Each row of a before or after table is a point. The points were changed in one or more steps. Then noise was added and the rows were shuffled. The steps act on columns, c1 being the first. What was done? A step turns or swaps two columns, mirrors them in a line or flattens them onto one, adds a multiple of one to another, or multiplies or shifts one. Angles are multiples of 10 degrees, from the lower column toward the higher: turns from -170 to 170, lines from 10 to 170 but not 90. Use the fewest steps. Two steps may share a column if one is a turn and the other turns, adds or multiplies; they go together, in the order done. Otherwise the lowest column goes first.

Before (8 x 3):
.16 -.27 .27

.70 .37 .14

.17 .28 .02

.40 -.14 .20

.29 -.19 -.67

.72 -.42 -.08

-.28 .27 -.42

.31 .64 -.01
After (8 x 3):
-.12 .25 .17

-.23 .50 .47

.05 .14 -.39

-.18 .29 -.33

-.59 .13 -.57

-.66 -.38 .01

-.44 .67 .05

-.05 -.29 .46
Steps: turn c1 and c3 by -140 degrees; turn c2 and c3 by 60 degrees

Before (9 x 6):
-.23 .06 -.74 .26 .06 -.12

.49 -.28 -.36 -.33 .12 .20

-.90 -.47 -.07 -.53 -.35 .05

.17 -.38 -.16 -.14 .21 .17

-.09 -.15 -.94 .30 .44 -.31

.33 .05 .14 -.63 .45 -.12

-.60 -.33 -.02 .00 -.45 -.27

-.37 -.16 -.21 -.67 -.30 -.46

.11 .04 -.28 -.19 .15 .23
After:
-.17 .27 .22 -.67 -.50 -.29

.24 .20 .95 .29 -.28 .45

-.73 -.16 -.16 -.63 -.13 .47

-.23 -.10 .28 -.21 .20 .17

.34 .75 .07 -.54 .04 -.35

-.80 .09 .36 -.33 .21 .11

.46 .52 .02 -.01 -.25 -.45

.41 .03 .74 .28 -.11 .05

-.37 .31 .15 -.15 .17 .19
Steps: turn c1 and c2 by -160 degrees; add 0.7 times c4 to c1; multiply c3 by -1; swap c5 and c6

Before (8 x 8):
.38 .31 .57 .32 .54 -.58 .28 .06

.14 -.28 .11 -.47 .07 -.18 .13 -.28

-.31 -.60 -.02 -.04 .60 .53 .47 .23

-.25 -.75 -.45 -.13 -.09 .03 -.29 .42

.08 .31 -.35 .15 .34 .18 .20 -.41

.75 .35 -.15 -.31 .31 .47 -.01 .59

.17 -.27 .40 .05 -.47 -.24 -.46 .04

-.31 -.19 .65 -.34 -.17 -.62 -.61 -.15
After (8 x 8):
-.21 -.09 .37 .14 .34 -.33 .14 -.91

-.06 .03 .03 -.47 .05 .33 -.20 -.76

-.12 .50 .08 -.16 -.28 .54 .53 -.09

-.11 -.65 -.15 .32 .73 .12 -.62 -.41

.19 .14 .08 -.28 .72 -.61 .10 .09

.47 .01 -.62 .06 -.18 .36 -.02 -.48

-.67 .75 .34 -.04 .13 .10 -.27 -.27

-.14 -.35 -.88 -.34 -.41 .55 -.12 -.66
Steps: add 0.3 times c4 to c1; turn c1 and c5 by 50 degrees; turn c2 and c6 by -130 degrees; turn c3 and c7 by -130 degrees; shift c8 by -.50
